Each row of a before or after table is a point. The points were changed in one or more steps. Then noise was added and the rows were shuffled. The steps act on columns, c1 being the first. Write out the steps. A step turns or swaps two columns, mirrors them in a line or flattens them onto one, adds a multiple of one to another, or multiplies or shifts one. Angles are multiples of 10 degrees, from the lower column toward the higher: turns from -170 to 170, lines from 10 to 170 but not 90. Use the fewest steps. Two steps may share a column if one is a turn and the other turns, adds or multiplies; they go together, in the order done. Otherwise the lowest column goes first.
(in the rows, 128 means zero)

Before, 13 rows:
[[ 97 154]
 [ 86 146]
 [115 102]
 [ 23  84]
 [143 129]
 [108 163]
 [ 94 153]
 [100 157]
 [ 80 181]
 [ 61 152]
 [179 129]
 [ 78  42]
 [139  95]]
After, 13 rows:
[[ 93  20]
 [137 142]
 [161 115]
 [ 59 124]
 [ 67  92]
 [ 88 117]
 [ 89 126]
 [160  35]
 [ 88 107]
 [ 88 121]
 [140 102]
 [ 89 134]
 [161 169]]
Steps: turn c1 and c2 by 50 degrees

Before:
[[155 112 131 143]
 [105  95 135  84]
 [103 193 123 152]
 [132 112 128 157]
 [173 159 139 148]
 [115 143 101  82]
 [143 137 110  73]
 [138  57 151 132]
 [139 124 150  68]]
After, 9 rows:
[[ 68 194 124 176]
 [137 110 123 187]
 [242 156 139 166]
 [153  56 147 139]
 [150 126 155   9]
 [159 139 111  20]
 [ 72  93 135  43]
 [ 99 144 101  36]
 [196 115 134 161]]
Steps: multiply c1 by 2.5; multiply c4 by 2

Before:
[[146 124 110 127 127 138 135 115]
 [122  68 146  72 171  93  90 153]
 [163 119  45  69 138 128 158  98]
 [ 69  63 189 121 124 152 163 123]
 [170  90 105  73 174 130 132 168]
 [115  55 112 111 144 109 128 161]
 [151 128  98  85 102 100 154 143]
 [154  86 136 125  78 155 150  93]
 [105 121 142 146  77 134 140 120]
 [ 78  95 141 112  76 175 136 126]]
After (10 x 8):
[[119  90 144  82 173 107 128 170]
 [125  61  16 111 125 174 166 124]
 [114  66 191  70 172 162  91 150]
 [121  93   4 104  79 125 131 126]
 [120 118 202  78 135  50 159 100]
 [118 129 225  90 103 113 154 149]
 [132 120  98 148  70 146 144 119]
 [122  56 187 108 141 123 128 160]
 [128  87  62 127  77 124 148  90]
 [129 118 120 129 127 103 136 122]]
Steps: flatten c1 and c4 onto the line at 80 degrees; turn c3 and c6 by 110 degrees; multiply c3 by 2.5

Before (12 x 11):
[[134  30  94  99 141 227 108 107 133 162  82]
 [163 122 171  72 114 206 158 107 117 158  65]
 [138 224  85 128 158 119 146  93 162 143 144]
 [ 90 187 134 184 146 160  44 156 126 196  84]
 [117 145 174 185  75 168 158 157 147 194 142]
 [139 125 191 165 124 188 121  86  96 168 144]
 [ 73 106 190 169 118 147 158 104  98 211  75]
 [122 210 117 111 180 171 235 156 109  89 185]
 [128 235  69  97 135 132 149 141  84 164 189]
 [190 216  63 146 187 122 162 155 100 158 143]
 [135  70 179  73 176 148 119 135 142 181 103]
 [141 200 103 136 119 101 155 148  96  90 150]]
After (12 x 11):
[[139 172 102 155 137 153 119  67 161 128 166]
 [108 106 172 125  66  76  64 127 160 127  37]
 [159 173 135  83 123  92 219  82 105 129  80]
 [ 98 129  85 145 158 116 120  27 108 127 173]
 [124 162 174 186  64 130 162 122 107 127 110]
 [121  74  95  96  75  46 112 213 129 127 105]
 [114 114 178  91 151  83  85 184 121 128  67]
 [101 185  62 165 177  96 128  55 191 128 190]
 [146 184 118 212 142  61  60  62 140 128 190]
 [141  87 191 141  85  83 162 117 159 128 100]
 [190 100 190 173 109 118 149 140 116 126  31]
 [156 179  69 130 131 119  93  32 162 129 232]]
Steps: turn c1 and c9 by 140 degrees; turn c2 and c8 by -70 degrees; add -0.7 times c3 to c11; mirror c4 and c7 in the line at 30 degrees; mirror c5 and c6 in the line at 160 degrees; multiply c10 by 0

Before (9 x 14):
[[161  81  78  73 113 108 162 136 155 224 119 126 169 148]
 [125 166 140  63 139 121 137 146 117 109 127 148  62  78]
 [ 84 173  90 191  95 162 190 121  67 164 140  77 109  31]
 [186 121  83  88 134  88 176  99 143 175 109  71 182 101]
 [113 177 138 102 159 194 121  87  38 107 114 155  65  67]
 [159 181 169  88 132 155 129 139  74  77 150 188 112 109]
 [221  64 101 130 166 111 193 166 141 192 112 184  95  50]
 [116 165 138 133 135 114 102  97  74  77 121 175  70 107]
 [208 111 120 127 190 103 167 204 123 218  56 156 116 105]]
After:
[[155 110 122 127 193  97 156 200  93 214 181 207 118 177]
 [ 78 170 116 227 115 158 126 123  32 166 210  80  88  66]
 [177 161  67 134 128 116 128 100  46  79 150 115 127 122]
 [144 166  55  26 143 122 134 147  88 108 173 126 127 106]
 [188 180 105  63 131 149 134 140  47  76 134 158 168  97]
 [159 173  69  89 153 195 138  88   2 106 185 114 129 107]
 [ 75 121 190  66 151  83 136 104 119 175 162 186  99 129]
 [125  82 182  41 125 110 124 139 127 226 113 163  87 142]
 [185  64 100 131 181 109 148 168 113 196 202 220  97 104]]
Steps: swap c1 and c12; mirror c3 and c13 in the line at 50 degrees; multiply c4 by 1.6; flatten c5 and c7 onto the line at 20 degrees; shift c9 by -30; mirror c11 and c14 in the line at 120 degrees

Before (12 x 20):
[[147 128 146 117 141 125 131 126 141 144 113 111 142 111 113 131 105 149
  108 113]
 [136 149 142 107 129 122 126 151  92 130 138 169 130 111 120 139 131 125
  115 158]
 [ 79  95 157 122 106 115 108 131 149 129 129 173 149 109 131 149 149 124
  109 150]
 [159 107  79 147  98 137 122 119  96 134  70 160 144 115 117 134 146 139
  140 160]
 [150 122 113  92 116 127 138 124 167  51 146 160 125 123 119 128  94  71
  142 160]
 [169 116 153 150 127 123 133 185 160  12 143 139 129 156 153 128 151 156
  145 149]
 [119  97 136 129  98 126 107 115 125 145 134 153 135 144 149 160 115 107
  133   7]
 [150 143 122 132 110 129 127 117 155 137 135 160 131 146 111 122 106 121
  132 167]
 [169 151  91  91 132 118 105 105 168 112  71 165 131 132 174 121 100 112
  110 166]
 [138  90 158 101 141 163 125 150 163 113 147 162 155 177 161 147 155 138
  112 150]
 [171  97  87 166 130 131  91 133 151 111 118 141 129 124 141 133 154 121
   91 166]
 [149 126 161 102 137 121 124  92 150 145 132 128 124 136 142 128 139 145
  130 162]]
After:
[[151 133 112 118 115  53 135 126 165 128 145 174 124 123 117 129 171  72
  143 147]
 [169 140 108 107 125  11 133 182 159 121 105 115 129 155 152 129 132 157
  147  98]
 [151 118 122  99 110 136 128 117 155 129 138 140 131 145 111 118 173 120
  132 130]
 [147 128 119 142 135 146 121  93 149 120  97 154 124 135 142 129 154 145
  130 101]
 [ 78 150 121  92 108 128 106 129 151 114  98 156 148 109 132 159 138 125
  108  92]
 [137 159 103 114 142 114 125 150 162 162 103 170 155 176 159 156 135 138
  111  93]
 [139 102 118 103 129 131 126 149  94 121 114 166 130 110 118 130 152 127
  114 108]
 [173 155 145  98 129 110  90 132 148 131 166  99 130 124 141 142 149 121
   91  75]
 [167 109 191 115 133 114 103 103 169 119 153 179 132 133 170 114 173 112
  109 126]
 [119 147 121 107  99 146 109 115 125 124 121 142 134 143 148 170  30 109
  133 194]
 [158 147 194  91  97 134 124 119  96 137 165 125 146 116 115 140 150 140
  141  94]
 [149 129 141 148 144 146 132 125 140 123 107 126 141 110 111 130 128 148
  108 155]]
Steps: mirror c2 and c16 in the line at 100 degrees; mirror c3 and c11 in the line at 130 degrees; mirror c4 and c12 in the line at 120 degrees; swap c6 and c10; turn c17 and c20 by -120 degrees; add 0.3 times c7 to c20

Before (13 x 32):
[[173 143  91  87 123 101 165 141 127 161 113 126 159 136 151 162 123 167
   94 139 122 164 104 155 148  97 133  68 132  79 140 156]
 [185 128  77 113 145 161 134  97 166  99 132 115  94 120 101 144  92 171
  124  59 165 163 115 109 111 150 178 120 110  98 174 103]
 [162 158 126 120 132 165  85 126 147 116 172 130 178 128  81 127 113 135
  158  91 126 180 124 160 175 119 142 115 145 158 159 103]
 [150 134 152 130 106 159 124 146 132 178 108 115 128 174 149 132 158 174
  147 140 132 124 130  96 150 113  92  76 158 102 183 131]
 [105 173 128 157 137 125 148  72 118 149 131 158  83  83 101 112 104  88
  119 103 156  99 174 132  95  91 166 163 114 117 139 151]
 [136 116 136 153 158 141 153  75 154 123  99  75 151 150 155 158 119 165
  170 135 122 163 135 171  97 134 152 123 192 170 153 161]
 [149 116 133 144 118 136 125  95 183 188 150 137  96 153 155  96 134 164
   90  57  92 113 130  79 166 148 158 144 138 136  98 164]
 [104 129 125 169 110 113 153 109 189 104  84 143  86 152 101 146 165 115
  145 141 179 170 100 103 158 151  96 101 129 132 128 127]
 [186 124 109 142 167  98  96 150 100 140  81 149 178 149 139 118 116 122
  169 147 148 131 124  88 174 123  89 122 201 156 168  75]
 [157 143  86 138 168 119  95 145 112 145 163  98 136  97 112  90 130  99
  172 148 100 105 157 144 173 160 115 139 141 111 158 169]
 [146 150 130  90 173 143 150 154 135 163 154 119 108 154  69 139  71  86
  134  85 115 139 160 107 122 131  95  72 166 144 137  89]
 [135  98  66 105 113 129  78 153 123 104  92 145 122 151 117 132  84 174
  162 104 143  98 112  78 145 157 152 158 112 109 161 106]
 [108  93 157 108 160 100 141 130 132 118 145 127 143  90  68  92 132 113
   89 113 149 120 101  86 187 154  90  95 162  88 169 151]]
After, 13 rows:
[[106 172 128 153 146 126 146  70 118 147 128  96  84 177 104 113 110  82
  168 101 161 100 175 131  93  91 169 196 111 118 138 110]
 [158 144  79 140 154 123  96 144 112 150 158 170 130 167 108  90 129 101
  221 145  95 103 158 144 176 160 112 151 145 108 158  92]
 [189 124 110 142 168  95  97 151  99 139  80 122 174  98 137 118 118 120
  220 144 147 128 125  89 177 121  85 115 205 153 166 174]
 [166 158 121 125 130 172  86 123 152 116 168 127 179 125  84 126 112 138
  206  86 126 183 124 161 173 120 147 105 143 159 159 154]
 [108  97 157 108 155 101 144 128 132 122 149 137 141 168  70  89 129 115
  139 115 149 122 104  81 187 154  91  69 161  88 170 113]
 [186 128  80 111 141 157 134 100 166  95 132 145  96 135 105 147  98 168
  176  59 163 164 109 111 111 148 180 115 108  97 178 154]
 [171 143  87  86 123 101 164 142 130 162 113 127 161 127 149 165 121 162
  140 140 123 166 103 155 146  96 137  12 129  83 138  96]
 [135 113 132 161 141 138 154  72 152 126 100 188 154 111 151 157 121 161
  221 139 125 164 134 171  94 133 153 124 192 171 154  92]
 [147 154 134  93 165 142 144 154 135 165 156 153 110  92  69 143  77  89
  186  86 114 142 163 103 117 126  96  18 165 140 134 166]
 [133  97  64 108 114 129  78 149 122 101  91 105 122 105 117 130  84 173
  213 104 144 100 112  82 143 154 159 191 108 106 161 150]
 [153 136 150 132 102 159 129 141 137 183 107 129 126  82 151 136 162 177
  201 136 132 125 130  94 153 115  94  29 159  99 184 120]
 [148 114 135 148 121 134 124  93 188 192 147 118 100 112 158  94 132 165
  142  55  90 117 131  81 169 144 161 155 134 137 102  86]
 [106 126 127 171 114 114 155 108 186 104  82 104  82 103  99 148 169 115
  193 143 178 175  98 103 167 150  95  77 130 135 127 122]]
Steps: mirror c5 and c12 in the line at 10 degrees; turn c14 and c32 by -170 degrees; shift c19 by 50; multiply c28 by 2
